Each row is a point. Any point is a mix of the corners, with weights that add up to 1. It lies inside the corners' shape when no weight is negative. Is each point inside? If not, which corners have a negative weight?
In the rows, zero is written as 128.

Corners:
(1): [178 144 116]
(2): [119  95  80]
(3): [ 64 203 166]
(4): [201 111 173]
Points:
[ 76 192 160] -> inside
[164 136 113] -> inside
[139 158 141] -> inside
[109 131 113] -> inside
[ 93 159 133] -> inside
[177 117 157] -> inside

Corners:
(1): [145 161 157 113 188  64]
(2): [146 102 136 165 112 223]
(3): [129 133 169  81  95 171]
(4): [130 135 101  94 136 209]
(5): [ 55 198 137 175 154 130]
(6): [156 233 158 144 167  81]
(7): [116  93  32 164  97 129]
Points:
[127 150 137 107 125 166] -> inside
[153 148 161 118 138  95] -> outside (4, 5)
[142 116 134 157 119 200] -> inside
[ 94 154 110 166 163 127] -> outside (3, 6)
[156 134 102 105 117 199] -> outside (1, 5)
[ 93 102 149 132 113 226] -> outside (6, 7)
[132 128 104 146 131 134] -> inside

Corners:
(1): [179 150 125 153 195  97 110 249 109  90 118]
(2): [188 151 125 184 202  40  67 190 134 143 147]
(3): [108 128 109 164 123 150 189 166  86 181 109]
(4): [ 98  95 131  74 155 115  84 136 171 127 175]
(5): [ 89 127  81 154 139 116 174 108  62 120 126]
(6): [116  56 151 108 109 182 124  70 153 113 211]
(7): [ 89  86 150 139 157 112 221 141  58 151  89]
(8): [153  64 104 119 103 136 104  91 137 119 115]
(9): [136  86 142 119  38  82  98 103 109 102 140]
(10): [126 124 159  72 127 120 152  81 179 117 160]
(11): [136 116 150 109 134 163  78  91 102 141 153]
(12): [ 60 115 131 192 131 159 183 118  94 131  78]
Points:
[164 122 122 166 143  75 141 171 112 125 130] -> outside (4, 11, 12)
[139  95 139 111 139 118 106 110 131 112 163] -> outside (3, 12)
[173  95 151  82 127  97  73 135 166 121 179] -> outside (5, 12)
[128 113 120 155 134 118 131 155  94 143 126] -> outside (10)
[112 101  92 168 181 126 164 163 102 134 113] -> outside (9, 10, 11)

Corners:
(1): [120 135 146 124 143 167 118 141 122 116 127 185 112 127]
(2): [125 157 108 108 149 123 107 125 104 106 153 114 148 113]
(3): [133 120 121 106 143 118 144  76 107 126 146 102 113 127]
(4): [116 148 209 138 128 123 134 134 135 148 140 121 118 118]
(5): [172 171 115 112  78 159 122 109 157 103 132 108 117 138]
(6): [127 151 107 125 148 127 128 136 161 112 124 107 107 123]
(7): [116 157 109 118 145 129 125  65 145 104 117 134 140 141]
(8): [169 119 118 119 130 121 166 145  93 106 110 117 176 152]
(9): [113 113 119 116  90 118 136 150 158 103 127 111 124 119]
(10): [119 121 132 117 147 116 106 145 112 120 144 109 115 150]
(11): [139 157 106 249 146 121 136 149 167 133 144 116 136 121]
(12): [121 114 126 130 151 125 115 148  94 140 106 138 138 117]
(13): [136 113 118 123 143 172 115 149 166 110 135 111 136 140]
(14): [118 124 103 118 151 145 110 152 168 138 122 200 137 131]
(15): [157 108 116 119 140 119 101 117 142 101 118 143 115 117]
Points:
[139 133 101 126 137 133 126 121 135 109 123 134 138 135] -> outside (4)
[139 117 154  74 105 120 138 115 108 109 117  82 123 138] -> outside (1, 2, 11, 14)
[140 136 126 143 152 141 118 148 136 127 136 136 125 126] -> outside (7, 9)
[134 142 119 149 136 129 128 127 141 117 133 115 127 127] -> outside (14)

Corners:
(1): [ 84 176 146  96 150 125 202 180  62 122  85  99  84 106 138  85 217 105
 160 147]
(2): [158 140  50 158 134 112  85 141 123  83 180 152 135 128 172  93  92  93
  77 146]
(3): [127 204  82  80 148 132 231  95  91 116 164  83  72 153 121 111 160 134
 175  67]
(4): [ 91 168 119 120 165 179 151  76 107  90 161  90  54  95 209 119 150 141
 189 120]
(5): [121 113 116 140 110  86 152 228 197 199 170 175 136  66  86  67  95 173
 118 173]
(6): [139 156  94 121 178 101  73 133 135 100 186  99  86 162 173 172 164 112
 119  69]
(7): [193  73  90 166 118 125 120 194 118 206 139 138 186  77 110  89 171 212
 123 160]
(8): [159 230  97 151 152 106 111  87 118 125 133  97  89 178 152 149 130 128
 163 178]
(9): [123 157  82  92 122 138 106 118 108 110 160  32 130 192 179 137  88 103
 165 121]
(10): [135 154  71 179 174 130 132 117 167  90 161  80 177 125 131 194 126 101
 119 137]
(11): [ 88 197 157 155 161 192 168 161  67 204  72 120  99 112 105  64 164 185
 132  58]
(12): [106 122  71 178 164 104 112 174 116 107 209 169 189 172 193 179  88 172
 115 159]
(13): [ 80  96  76  77 140 105 165 141 162 223  76 184 144  91 111  82 143 175
 103 157]
(14): [117 141  93 122 190 176 133  97  74 124 174 122  68 171 121 152 135  54
 189 133]
(15): [109 143 114 101  58 166 186 145 202 134  86 177  91 161 110  88 194 154
 130 158]
(16): [181 176 144 111 169 114 139  89 120  83 146 127 132 173 231 175  86  60
 156  97]
(17): [179 116  69 153 162 129 128 167 108  80 144  97  80 144 162 216  63 137
 113 138]
(18): [104  79 155 154 112  85 186 118 145 159 120 128 120 120  66  46 168 172
  89 162]
(19): [141 194 145  59 181 184 175 141 101 131 147  79  88 160 132  96 183 141
 101 150]
(20): [ 89 207 166  70 110 166 145 130  36 143 102 128 103  77  64 114 182 177
 135  95]
(21): [117 126  70 178 108 124 139 145 119 182 198 112 134 113 194 190 109 112
  56 151]
Points:
[109 142  73  94 131 121 145 154 111 160 137 129 106 112 183 188 128 139
 192 138] -> outside (2, 10, 11, 18, 19)
[114 175  50 180 111 125 128 214 126 185 145 169 127  38 124 141 169 222
  79 128] -> outside (9, 14, 16, 18, 19)
[109 198 148 124 144 169 190 129  80 113 130  88  85 140 140 133 145 127
 166 125] -> outside (2, 6, 7, 13)
[134 152 108 132 138 121 144 143 127 136 139 117 128 124 150 123 135 149
 122 131] -> outside (14)
[145 109 128 129 194 127 138 139 109 133 168 175 151  89 129 137  97 157
 106  87] -> outside (1, 8, 9, 15, 21)
[128 159 115 117 140 134 148 134 116 135 133 116 107 128 136 122 146 131
 132 129] -> outside (12)
[137 147  92 135 141 130 137 137 117 133 152 122 117 131 144 124 135 131
 125 137] -> inside
[138 188 131 157 130 163 176 104  49 115 108  73 112 181 139 182 148 131
 167 108] -> outside (2, 4, 5, 6, 13, 19)

Corners:
(1): [ 30  94 119 113 199 145 169 118 129 144 129  80 135 108 145 125 114  84
 142 158]
(2): [109 149 124 146 183 129 141  83 148 112  59  47 144 122 135  63  96  70
 148 214]
(3): [144 155  66  69  76 107  55 103 156  76 163 145  60 188 142 183 147 173
  98 103]
(4): [ 78 179 164 103 151 190 131  90 129 133  65  51 132 175  91 125 190  98
 158 146]
(5): [162 123  33  81  73  77  98 124 140 172 193 152 169 165 165 154 150 175
 142 132]
(6): [127  70 122 122 158 144 165 161  51 145  94  17 116  74  80 203 202  80
 160 183]
(7): [139 130 168 116 208 179  81  62 133  69 127 116 163 186 138 155 167 142
 142 135]
(8): [ 99 117 210  86 128 121  90  34 217  94  61  99 123 132 105 140 142 180
 176 109]
(9): [ 85  95  97 141 138 104 217 100 112 139  97 108 173 111  75 118 127 100
 118 190]
(10): [164 170 134 159  90  73 174  86 137 144 196 159  86 144 171 104  83  73
 110 101]
(11): [131 157  55 129  99  76 140 136 104 103 130 243 145 199 205 147  69  84
 159 113]
(12): [ 95  60 103 132 140 103 143  80  52 149 109  20 165 133 116 148 112  51
 138 119]
(13): [ 80 116 155 149 149 181 117  67  69 101  87  62 125  68  76  33 119 102
 149 168]
(14): [ 47 134 180  83 143  98 132   9 148  62 143  76 133 138 114 108 158  99
 190 147]
(15): [147 160  69  51 134 125 177  74 108 101 136 138 157 136 178 183 146 179
 144  92]
(16): [155 100  86 118 106  79 154 151  76 125 139 139  90 193 192 113 171 165
 112 114]
(17): [ 83 133 184  16 167 107  97  70 148 133  99 110 145 121 110 125 140 117
 100 156]
(18): [ 97 180 119 108 142  58  67  87  95 114 123 136 136 129 148 218 187 209
 128  93]
(19): [144 132  37  61 153  89  85 176 140 129 166 127 152 154 109 173 189 159
 143  50]
(20): [113 138 132  67  68  93  78 141 176  42 168  89 163 139 175 150 193 171
  97  77]
(21): [122 162 113 100  78  81 134 166 112 109 209 131 120 192 145 129  60 168
 148 128]
Points:
[114 121 113  72 157 121 105  97 131 113  90  68 156 143 109 186 218 155
 144 129] -> outside (1, 10, 11, 13, 21)
[102 127 117 120 134 110 156 103  96 114 122 103 135 139 130 131 129 109
 124 154] -> outside (5, 8, 19)
[120 122  87 120 125 101 139 121 108 111 149 117 140 138 145 136 131 126
 137 130] -> outside (4, 8, 17)
[107 166 151  83 159 128 108  79 176  82 132 106 125 146 114 172 158 148
 128 128] -> outside (5, 11, 12, 13, 16)
[ 87 110 165  71 116 146 110  79 141 105 107  24 112 118 109 116 160 132
 138 159] -> outside (7, 9, 10, 11, 18, 19)
[126 123  96  78 181 125 102 119 121 134 122  38 119 153 119 208 206 171
 173 116] -> outside (9, 10, 11, 13, 17, 20)
[109 136 119 101 124 109 113  87 123 104 135 107 121 144 130 138 141 129
 135 126] -> inside
[110 122 121  95 132 114 120 101 119 117 131 104 131 142 128 153 149 130
 135 125] -> outside (2)
[109 139 133 115 147 111 144  67 103 113 105 103 148 136 110 135 127 102
 160 133] -> outside (1, 3, 5, 16, 20)

Corners:
(1): [179 134 118 123 107 120 143 146  88 188  96  77 129  65 105 177 142 115
 147  78]
(2): [ 84  89 146 181 127 124 168 127 174  94 101  67  95 158 157 151 185 199
 139 137]
(3): [153 125 162 176 102 128 119 163 189 181  67  83 152 190  94 115 118 201
 161 128]
(4): [157  80  81  70 162 157 172 153 195 166 163 138 109 131 142  62 170 125
 164  67]
(5): [137  90 113 159 109 116 160 113 187 137 140  81 159 172 165 188 141  90
 200 111]
(6): [135 216 124  72 108  88 146 153 119 111 133 177 100 138 124  99 150 112
 139 172]
(7): [ 84 190  95  80  93 133  51  70  78 110 137 145 110 144 181 187 145  97
 129 101]
(8): [133  98  83 122 186 150 189  75 172 181  87 129  90 148 182  84  94 201
 174  89]
(9): [148  79  97 134 104 143 171 123  94 148 102 161 141 120  88  59 112 128
  69 175]
(10): [108 158  80  55 140 179 115  98 181 134 149  82 190 109 103  91  85 112
  67 190]
(11): [173 169 162 128  73  89 143 102 111 139 153 119 147 146 150  90 100 195
 106 111]
(12): [ 79 141 133  77 161 160 125 159 184 186 133 164 190  75 190 145 179 120
 173  84]
(13): [122 159  56  87 185  75  91  57 182 165 133 171 146  99  84 143 145 111
 160 183]
(14): [112 196  87 177 167 111 145 117 143 109 131 143 144 126 113 128 101 148
  94 117]
(15): [122 168 142 126 188  81 125  97 105 109 127  80 172 138 119  76 169 137
 130 175]
(16): [ 86 160 178  81 153 180 102 108 141  73  95 170 118  95 106 146 140 100
 128  94]
(17): [146 122 107 148 141  85 115 110  93  65 160 118 117 164 186  69  66 198
 124 189]
(18): [188  97 170 176 102 141  88 100 134 177 143 166  74 153 202  88  60  99
  60 159]
(19): [151 195 171  75 181  90  86 151 146 105 112 152 201 134 129 171 173 122
  83 165]
(20): [203 175  82 181  89 159 121  54 126 170 161 126 123 140 194 115 114 219
 165 114]
(21): [173 149 102 179  96 119  62  50 140 155  63 149 125  75 184 151 106 100
 105  83]
Points:
[152 141 125 137 120 118 123 110 135 137 120 124 122 145 135 111 115 142
 119 141] -> outside (12)
[123 171 129  89 176  66 115 100 129  91 131 183 139 149 131  99 126  88
 100 167] -> outside (1, 2, 3, 10, 12, 20)
[126 165 130  76 122 113 105 121 121 113 133 133 153 109 133 142 173 109
 140 144] -> outside (3, 8, 14, 18)
[130 155 116 100 143 119 128 104 144 132 122 111 147 128 143 126 153 154
 157 119] -> outside (9, 14, 18)
[137 135 124 134 129 116 133 110 141 127 130 114 139 142 148 122 130 142
 140 134] -> inside
[207 111 160 118 114 144 162 132  97 134 110  86  99 163  91   7  92 219
  68 194] -> outside (5, 7, 12, 13, 14, 21)
[120 154 115 105 157 149 118 115 161 157  96 144 136 113 120 132 150 127
 126 121] -> outside (5, 11, 17)
[134 156 116 125 138 123 126 114 139 132 124 123 145 124 131 127 124 136
 118 128] -> inside
[126 127 124 129 143 126 141 117 156 133 114 117 126 138 149 126 144 158
 136 126] -> inside

Corners:
(1): [152 107 143 150 103 170 131 126 104 128 168 116 131 112 142 125 101 128
 137 158]
(2): [133 112 148 112 149 112 157  88 104 120 129 104 123 131 149  99 127  88
 116 159]
(3): [142 130 120 150 153 111 117 121 138 131 120 148 136 151 153 112 111 137
  93 128]
(4): [134 117 126  82 112 100 122 150 180  86 133 110 146 143 114 153  98 126
 167 121]
(5): [ 99 112 109 125 143 110 112 145 123 120 148 124  96 112 144 154 110 134
 100 131]
(6): [145 104  93 149  93 152 106 145 109 124 113  86 141 152 158 109 135 129
 110 109]
(7): [137 117 119 155 136 155 114 156 142  85 100  67 140 119 117 126 120 113
 104 129]
(8): [126 153  99 137 134 124 134 161 108 147 112 110 132 100 147 109 116 126
 108 115]
(9): [133 131 124 154 150 114 119  90  96 111 107 119 145 130  95 108 117 124
 163 113]
(10): [118 117 130 109 116 103 198 160 135 111  93 123  77 116 160 146 137 132
 147 161]
(11): [130  92 142 129 135 114 127 148 111 137 105 136 144 120 138 110 118 128
 100 136]
(12): [109 116 125 164 141 158 115 152 108 146  97  76 146 149 123 138 128 103
 111 141]
(13): [144 152 121 168 136 137 106 131 101 106 130 143 149 137  50 136 159  41
 112 121]
(14): [133 107 112  98 141 133 117 154 122 130 112  93  84 150 119  97  99 125
 121 135]
(15): [155 124 169 133 108 111 112  49 117 135 119 134 130 103 146 105 102 122
 128 103]
(16): [111 126 118  67 159 202 101 150 112 116 120 139 134 111 153 249 118 108
 112 117]
(17): [ 44 134 119 137 121 132 101 157 117  87  99 136 126 136 150 117 103 107
 113 111]
(18): [140 135 163 117  85 120 144  92 108  85 131 100 134 138 128 102 110 135
 104 151]
(19): [147 108 126 127 139 126 193 126 114 141 116 120 126 105 147 137 105 129
 101 101]
(20): [128 115 120 132 105 119 121  55 162  97 102 139 147 150 106 102  99  94
  94 208]
(21): [117 133 111 144 117 143 162 152 128 141 124 134 152 119 118  97 181 140
 153 110]
Points:
[122 119 128 127 123 133 131 131 118 117 117 108 130 125 130 128 120 114
 122 132] -> outside (3)
[150 122 118 121 151 114 126 123 125 129 101 110 130 126 123 140 116 109
 112 121] -> outside (1, 17, 18, 21)
[126 123 130 130 129 136 107 118 113 123 120 125 150 135 126 116 119 109
 116 129] -> outside (5, 7, 10, 19)
[123 120 124 118 123 123 138 130 122 116 121 125 118 122 134 132 119 119
 124 136] -> outside (3, 7, 12)
[124 130 124 139 122 142 110 135 122 116 106 117 143 138 121 121 125 111
 125 131] -> outside (2, 5, 19)
[140 120 130 132 128 129 143 118 119 123 123 118 137 120 136 131 121 121
 118 129] -> outside (14, 17)
